Every row gives one point. The points of each table are mixes of a few directions, plus a little noise. Count the directions of each table, and those that both share. Where both have some left over, give the other angles between the two spaces (their principal angles), to ten degrees, smallest first.
(in the rows, 128 means zero)

First (6 x 3):
[[118 121 132]
 [ 68  93 152]
 [154 144 118]
 [ 93 107 142]
 [142 136 122]
 [193 166 102]]
Second (4 x 3):
[[121  77 132]
 [131 169 104]
 [134 177 114]
 [126  90 161]]
Directions: first 1, second 2, shared 0; angles 50

First (6 x 4):
[[162 123 145 124]
 [134 127 152 119]
 [165 124  87 146]
 [ 72 134 207  94]
 [108 131  94 140]
 [127 128  85 145]]
Second (5 x 4):
[[ 93 132 138 122]
 [ 45 139 121 125]
 [144 126 164 115]
 [168 123 104 140]
 [190 120 112 138]]
Directions: first 2, second 2, shared 2

First (8 x 8):
[[126 171 119 186 160 149  93 135]
 [125  98 134 127 126 126 121 154]
 [129 135 127 121 125 126 135 116]
 [125 102 133 140 133 130 112 160]
 [133 130 128  79 102 113 168  88]
 [123  71 139 124 124 123 117 175]
 [134 242 105 171 155 150 123  60]
 [128  74 139  76  99 108 156 136]]
Second (9 x 8):
[[158 100 124 146 148 182  70 102]
 [115 126 111 156 149 138 127 152]
 [131 178 179 119  92  76 116 139]
 [110 111  93 153 158 148 142 149]
 [104 108  89 129 147 135 172 141]
 [152 150 176  81  80  95 121  93]
 [110 141 117 181 158 135 109 173]
 [138 152 163 100  94  95 128 114]
 [133  87  99  87 126 148 167  90]]
Directions: first 2, second 3, shared 1; angles 80

First (8 x 11):
[[137  94  84 141 153 116  90 143 136 162 144]
 [ 56 144 148 111 154 134 175 155 124 109 122]
 [ 54 174 191 100 136 144 213 136 120  69 105]
 [148 131 125 134  91 134 103 120 118 157 136]
 [191 113 109 142 108 122  88 105 132 141 132]
 [218  97  99 147 141 106  89  94 150 114 123]
 [ 84 156 158 115 106 145 156 138 113 128 126]
 [136 115 110 133 133 124 110 132 130 144 135]]
Second (8 x 11):
[[141 167 127 133 118  96 159  88 159 100 124]
 [137 129 128 113 141 164 178 117 124 130 116]
 [170  79 169  90  98 168 109 159 128 170 146]
 [ 85 134  77 167 125 146  81 140  69 170 127]
 [103 161 122 159 137 137 133 105  82  80  90]
 [143  76 142 118 162  89  82 163 164 105 141]
 [ 91 121 157 103 111 107 116 170 155 155 162]
 [153 158 104 140 131 118 165  81 143 114 117]]
Directions: first 3, second 6, shared 3

First (9 x 14):
[[129 134 146 128 113 110 149 137 138  99 165 140 174 142]
 [107 159 131 125 135 110 135  98 121  65 174 122 139 113]
 [137 124 127 184 120 142 132 185 112 120 143  97 124 106]
 [152  90 117  63 134 156 111 115 141 231  53 165 112 166]
 [107 134 149 120 103 157 121 114 128 118 154 145 114 149]
 [129  87 102  56 149 171 129 114 110 186  90 155 141 164]
 [117 147 100 169 165  76 119 100 129  90  95  85  97  76]
 [104 117 152 143  98 126 140 128 143 103 144 144 152 162]
 [171 161 127 164 135 106 116 162 131 139 134  98 100  74]]
Second (8 x 14):
[[131  60 142 101 197 122 209 135 141 145 109 116 152 108]
 [111 153  99 139 104 138  95 122 123 160 119 115 172 125]
 [130 158  78 121  68 118  90 153 120 113 117 146 128 125]
 [ 88 109 146 130 151 123 176 134 151 116 149 116 147  94]
 [145 153 117 124  93 154  88 113 151 122 121 142 112 117]
 [116  81 154 125 162 103 224 129 107 134 134  99 146 115]
 [147 142 161 143 173 123  57 135 114 106 149 158  67 197]
 [155 167 128 140  75 145  84 102 115 127 127 131 101 143]]
Directions: first 6, second 6, shared 1; angles 40, 80, 80, 90, 90
